Each row of a before or after table is a point. One or more steps were done to the points. Then noise was added and the rows were shuffled. The steps act on columns, c1 being the first. Write out the steps. A step turns or swaps two columns, mirrors them in a line or flattens them onto one, adds a multiple of one to another, or multiplies or shifts one. Angles are multiples of 10 degrees, from the lower column toward the higher: turns from -170 to 170, lines from 10 to 170 but not 90. Use the fewest steps. Two steps may share a column if one is a turn and the other turns, adds or multiplies; they go together, in the order done. Otherwise the lowest column goes first.

Before (8 x 2)
[[-3.9  3.5]
 [-0.6 -1.3]
 [-4.1  4.7]
 [ 3.4 -0.7]
 [-3.2  6.8]
 [-1.5  1.8]
 [-8.8  3.6]
 [ 6.6 -4.7]]
After (8 x 2)
[[ 1.1  1.7]
 [-0.5 -0.7]
 [ 0.2  0.7]
 [-0.7 -1.2]
 [ 0.6  0.5]
 [ 2.4  3.9]
 [ 0.7  0.9]
 [-0.8 -1.3]]
Steps: flatten c1 and c2 onto the line at 60 degrees

Before (11 x 6)
[[-0.8  5.8  2.8 -4.8 -1.1  5.2]
 [-1.5  0.7  4.4 -4.4  0.7  4.6]
 [-0.2  3.2 -0.1 -3.9  1.7 -4.9]
 [-1.9 -0.4 -3.6 -0.3  3.5  1.0]
 [ 2.6 -4.4 -9.8 -3.4  1.2  4.4]
 [ 0.1  0.3  0.7 -1.4 -5.3  1.2]
 [ 0.4  1.7 -2.3  6.4  1.1  2.0]
 [ 1.1 -3.2  3.1  4.9 -2.5  2.3]
 [ 9.5 -3.7 -2.6 -1.6 -1.1 -2.3]
 [-0.7  2.3 -3.5 -2.4  4.2 -3.3]
 [-0.3  0.3 -3.4 -1.6 -1.0  5.8]]
After (11 x 6)
[[ -0.2   5.0  -3.7   0.4  -0.9  -2.7]
 [  2.7   1.6 -10.4   2.0   1.1  -6.1]
 [ -0.9   7.6   0.0  -5.4  -0.9   2.4]
 [  1.1   0.4   5.1   2.5  -2.3  -4.0]
 [ -1.8   0.6  -3.2   1.9   3.5  -0.8]
 [ -0.2  -2.6  -1.9  -3.5   1.8   5.2]
 [  9.4  -3.7  -2.8  -0.1  -0.9  -2.1]
 [  0.7   2.4   1.2   6.6   1.1   0.4]
 [ -1.4   4.4   1.7  -6.1   0.8  -1.8]
 [  0.2   1.1  -0.1  -1.6  -5.6  -0.4]
 [ -1.0  -1.5  -4.1  -0.6   4.1   3.8]]
Steps: mirror c2 and c6 in the line at 30 degrees; turn c3 and c4 by -30 degrees

Before (13 x 11)
[[-4.3 -0.8  1.7 -0.9 -6.1 -2.7 -2.5 -3.9  2.4 -0.8  1.6]
 [ 2.2  4.0  3.4  2.3  3.2  1.8  0.2  0.6 -0.9 -6.1  1.7]
 [ 0.9  0.7  3.7 -1.0  0.2  4.8 -1.3 -6.3  2.3  1.3  5.1]
 [ 3.4  6.7  2.0  5.4 -1.4  0.8 -6.4 -4.0 -3.8  0.5  1.0]
 [-0.8  5.0 -5.5  2.3  0.9  3.2 -2.4  2.2  3.6 -4.7  1.2]
 [-6.2 -0.8  2.2 -3.0 -2.7  1.0 -0.2 -1.6  0.4  1.2  1.2]
 [-5.7 -0.6 -2.3 -4.5 -2.7 -1.5 -2.3 -2.7 -4.3 -1.0 -3.0]
 [-4.3 -5.2 -3.1 -2.0 -2.4 -2.0 -1.2 -1.9  1.6 -0.7 -5.6]
 [-4.0  0.3  0.1 -3.3 -0.4 -3.5  2.8 -4.3  2.2  2.7  0.9]
 [-1.7  2.3  1.8  5.2  1.4  2.7  0.2 -6.3 -1.3 -2.5  5.3]
 [-1.6 -3.7 -6.5 -3.0 -3.6 -5.2 -4.5  1.7 -3.8 -1.6 -0.8]
 [-3.6 -2.7 -2.4 -5.1 -7.5 -1.2  3.6 -3.9 -0.2  0.0 -1.9]
 [-1.5  0.8  4.5  4.1 -3.3  3.2  0.8 -3.4  0.2  5.3  4.3]]
After (13 x 11)
[[ -1.8  -1.4   2.6   5.2   1.4   2.5   0.5  -6.1  -1.1  -2.5   5.4]
 [  0.9  -3.6   1.3  -1.1   0.0   4.9  -2.6  -6.2   2.2   1.3   5.1]
 [ -3.7   2.0  -3.2  -5.2  -7.5  -1.0   7.2  -3.9  -0.2   0.1  -1.8]
 [ -4.5  -1.9  -0.6  -0.8  -6.1  -2.7  -4.8  -3.9   2.2  -0.7   1.4]
 [  3.2  -0.8   7.2   5.3  -1.3   0.6 -12.8  -4.0  -3.6   0.5   0.9]
 [ -5.7   2.2  -1.0  -4.6  -2.5  -1.5  -4.5  -2.8  -4.1  -0.9  -3.1]
 [ -1.6  -4.2   1.5   4.1  -3.2   3.3   1.5  -3.5   0.1   5.2   4.4]
 [ -6.2  -2.3  -0.3  -3.0  -2.5   1.0  -0.4  -1.8   0.3   1.2   1.1]
 [ -0.8   6.3   4.0   2.2   0.8   3.2  -4.8   2.2   3.6  -4.6   1.1]
 [ -4.2   2.2  -5.8  -1.9  -2.5  -2.0  -2.3  -2.1   1.6  -0.6  -5.5]
 [ -1.7   5.7  -4.6  -2.8  -3.6  -5.3  -9.2   1.6  -3.8  -1.6  -0.7]
 [ -4.0  -0.1   0.3  -3.3  -0.3  -3.5   5.6  -4.3   2.3   2.7   1.0]
 [  2.3  -2.7   4.4   2.1   3.2   1.5   0.3   0.5  -1.0  -6.1   1.8]]
Steps: turn c2 and c3 by 80 degrees; multiply c7 by 2

Before (12 x 14)
[[ -4.1  -0.3   3.8   3.5  -4.2   1.2   0.4   2.8   5.7   1.1   1.2  -2.9
    2.2  -1.2]
 [  3.0  -0.2   0.4   4.0   4.3   3.9   6.1  -2.9  -5.1   1.4  -3.7  -0.3
    0.9   3.5]
 [  1.3  -2.0  -3.9   2.2   1.4  -0.9  -1.8   2.9  -5.1   2.0  -0.6   3.4
  -10.0   4.8]
 [ -1.5   1.7   4.7   2.8   2.9  -0.6  -2.3  -2.9  -4.7   2.1   1.2   1.4
    3.9  -1.8]
 [ -0.3  -1.0   4.0  -3.9   3.3   3.7  -2.8  -2.8  -2.0  -1.8  -2.1   3.3
    3.5   3.3]
 [  2.3  -3.1   4.8  -0.5   2.4   1.3  -0.4   3.8  -5.6   2.8   0.9  -3.8
    3.3  -7.2]
 [  3.9   1.1  -0.9   1.2   1.1   3.5  -0.7   9.9  -4.2   0.6   1.9   4.3
   -2.4   1.4]
 [ -0.7   0.0   4.3   4.3   3.3   3.4  -2.6  -1.1   1.4   2.0  -8.0   1.9
   -2.6  -4.8]
 [  0.6  -2.2  -5.4   3.9   0.2   4.2   0.3   2.7  -3.1  -2.6  -0.1   3.1
    3.6   3.9]
 [ -1.2  -2.8  -1.8   2.8   2.5  -3.6   1.5   6.9  -3.7  -1.6  -0.4   3.8
   -2.8   0.7]
 [  3.6  -1.9   0.4   3.5  -2.0  -0.1  -1.9  -1.4   6.1  -9.6  -5.4   0.7
    2.9   5.9]
 [ -2.0  -0.3  -2.3   1.2  -9.6  -2.2   4.2  -1.4  -3.8   2.8   0.9   4.1
   -2.5   4.3]]
After (12 x 14)
[[  1.5  -4.8  -4.1   2.1   0.9  -1.0  -1.9   2.7  -4.8   1.7  -0.5   3.4
  -10.2   4.6]
 [ -1.0  -5.3  -1.5   2.8   2.8  -3.7   1.4   7.1  -3.5  -1.8  -0.5   3.8
   -2.9   0.5]
 [ -3.8  -3.2   4.0   3.3  -3.7   1.2   0.1   3.2   5.5   1.1   1.1  -3.1
    2.4  -1.1]
 [  3.8  -2.1  -0.6   1.0   1.0   3.3  -1.0   9.7  -4.4   0.7   1.9   4.6
   -2.5   1.4]
 [  3.0  -2.9   0.2   3.9   4.2   3.9   6.1  -2.8  -5.5   1.1  -3.8   0.0
    1.1   3.2]
 [  0.0  -3.9   4.0  -4.1   3.6   3.8  -2.6  -2.9  -2.3  -1.6  -2.4   3.4
    3.6   2.9]
 [  2.6  -5.8   4.7  -0.3   2.6   1.3  -0.2   3.5  -5.4   2.2   0.5  -4.3
    3.5  -7.5]
 [  0.7  -5.3  -5.3   4.1   0.5   4.1   0.2   3.0  -3.2  -2.5  -0.1   3.2
    3.4   4.0]
 [ -2.1  -3.3  -2.3   1.1  -9.7  -1.9   3.8  -1.4  -3.9   2.4   0.8   4.4
   -2.3   4.4]
 [  3.5  -4.8   0.3   3.2  -1.9   0.0  -1.6  -1.7   5.9  -9.5  -5.8   0.8
    2.8   6.0]
 [ -0.6  -3.1   4.2   4.5   3.1   3.2  -2.6  -1.0   1.1   2.3  -7.6   1.9
   -2.7  -4.9]
 [ -1.6  -1.4   4.7   2.7   2.9  -0.7  -2.1  -3.0  -5.0   1.9   1.2   1.5
    3.6  -2.0]]
Steps: shift c2 by -3.0

Before (10 x 24)
[[-0.1 -0.9 -3.0 -1.9 -3.2 -0.5  0.4 -1.3 -3.9  0.8 -0.1  1.9  0.4 -1.3
   1.4  2.9 -1.6  2.0  3.9 -2.0  1.5  1.7 -1.4 -2.3]
 [-0.1 -1.8 -0.3 -4.4  2.0 -1.9  0.5 -1.0 -0.8 -1.7 -3.3  5.4  0.0  0.0
   1.3 -1.6  2.5  0.8  2.0 -6.3  1.2 -2.3 -3.7 -1.4]
 [-4.6  3.0  2.7  4.0  3.0  2.0  6.7  9.1  3.3  5.9 10.1  1.4  0.3 -2.4
  -2.3 -1.1  7.1  2.4  1.1  6.7 -4.7 -0.2  1.0  0.6]
 [ 4.9 -2.3 -1.4 -5.3  1.3 -3.3  1.0 -2.2 -5.0  1.4 -0.5  2.7 -1.3  3.4
  -1.5  1.6 -0.2  3.7  0.0 -5.3 -0.2  2.8 -1.3 -0.6]
 [-2.0 -1.4 -1.5 -2.8 -0.7 -5.5 -2.5  5.5 -0.9  0.8  2.8 -7.6 -1.8 -7.0
   6.7  2.1 -4.0 -1.1 -4.2  2.9 -6.4  1.7 -2.4  4.9]
 [-5.1 -1.9  0.7 -2.2 -1.6 -2.9 -4.0  0.4 -5.2  2.7 -3.4 -5.2  5.0 -8.2
  -1.3 -0.4 -4.1 -1.7 -4.6 -0.3 -7.0  2.9  0.4  2.4]
 [ 2.5 -2.1 -2.4 -3.4 -0.1 -2.9 -1.1 -1.0 -0.1  0.5 -6.1  5.9 -0.1  1.1
   1.5  2.1 -2.3  7.1  1.5 -5.0 -2.0  1.6  0.5 -2.7]
 [ 0.6 -0.7  1.1 -4.0 -1.6 -5.4 -1.5 -2.0  0.9  1.1  3.3  5.2  0.7  1.0
   4.6 -1.2  3.0  1.9  1.6 -3.3  0.2  0.8  2.1  0.4]
 [-8.3  6.2  3.1  4.9  2.1  0.9  6.2  3.9  0.0  1.3  9.6  3.2 -2.3  0.3
  -1.9 -1.6 -0.1  1.3  0.6  5.2 -8.3 -0.8 -0.7  0.1]
 [ 2.6 -2.4 -1.7 -2.6  4.4  1.8  0.3 -3.9 -0.1  1.0  2.9  6.4  0.2  1.5
   4.2  0.6  1.5  2.4  0.5 -3.0 -0.4 -2.4  1.3 -3.6]]
After (10 x 24)
[[ -4.5   3.1   0.1   4.0   3.3   2.0   6.7   9.1  10.4   5.9  -2.1   1.4
    0.3  -2.3  -2.4  -1.1   7.0   2.4   1.1  13.5  -1.9  -0.4   1.1   0.7]
 [ -8.2   6.1   0.0   4.8   2.0   0.8   6.3   4.0   8.2   1.3  -4.7   3.1
   -2.4   0.3  -1.9  -1.6  -0.1   1.2   0.6  10.3  -3.3  -0.9  -0.8   0.2]
 [  4.9  -2.3  -0.1  -5.3   1.4  -3.4   1.0  -2.1  -2.8   1.5  -4.0   2.6
   -1.2   3.4  -1.5   1.6  -0.3   3.9  -0.1 -10.6  -0.1   2.9  -1.3  -0.8]
 [ -0.2  -0.9   0.0  -2.0  -3.2  -0.5   0.3  -1.3  -2.2   0.7  -3.3   1.8
    0.4  -1.5   1.5   2.9  -1.6   1.9   4.0  -4.0   0.6   1.7  -1.5  -2.3]
 [  0.5  -0.6   0.1  -4.1  -1.5  -5.4  -1.4  -1.9   3.4   1.1  -0.8   5.1
    0.6   1.0   4.6  -1.4   3.0   1.9   1.8  -6.7   0.0   0.9   2.1   0.5]
 [ -5.1  -1.8   0.0  -2.3  -1.8  -2.8  -3.9   0.3  -5.7   2.6  -2.9  -5.0
    5.1  -8.3  -1.4  -0.4  -4.1  -1.8  -4.6  -0.6  -2.8   2.8   0.5   2.4]
 [ -0.1  -1.7   0.2  -4.6   2.1  -1.9   0.4  -1.1  -3.1  -1.7   1.2   5.4
    0.2  -0.1   1.3  -1.5   2.4   0.7   1.9 -12.7   0.6  -2.3  -3.7  -1.5]
 [  2.6  -2.5   0.1  -2.4   4.4   1.8   0.4  -3.9   2.5   1.1  -1.5   6.4
    0.3   1.4   4.3   0.6   1.7   2.4   0.5  -5.9  -0.2  -2.4   1.3  -3.6]
 [ -1.9  -1.3   0.0  -2.8  -0.7  -5.6  -2.3   5.4   2.0   0.9  -2.2  -7.5
   -1.6  -7.0   6.6   2.1  -4.0  -1.1  -4.3   5.8  -2.8   1.8  -2.4   4.8]
 [  2.4  -2.2   0.0  -3.2  -0.2  -2.9  -1.1  -1.1  -5.3   0.5   3.0   5.9
    0.1   1.0   1.4   2.1  -2.2   7.1   1.6  -9.9  -0.6   1.4   0.7  -2.6]]
Steps: multiply c3 by 0; mirror c9 and c11 in the line at 30 degrees; multiply c20 by 2; multiply c21 by 0.4
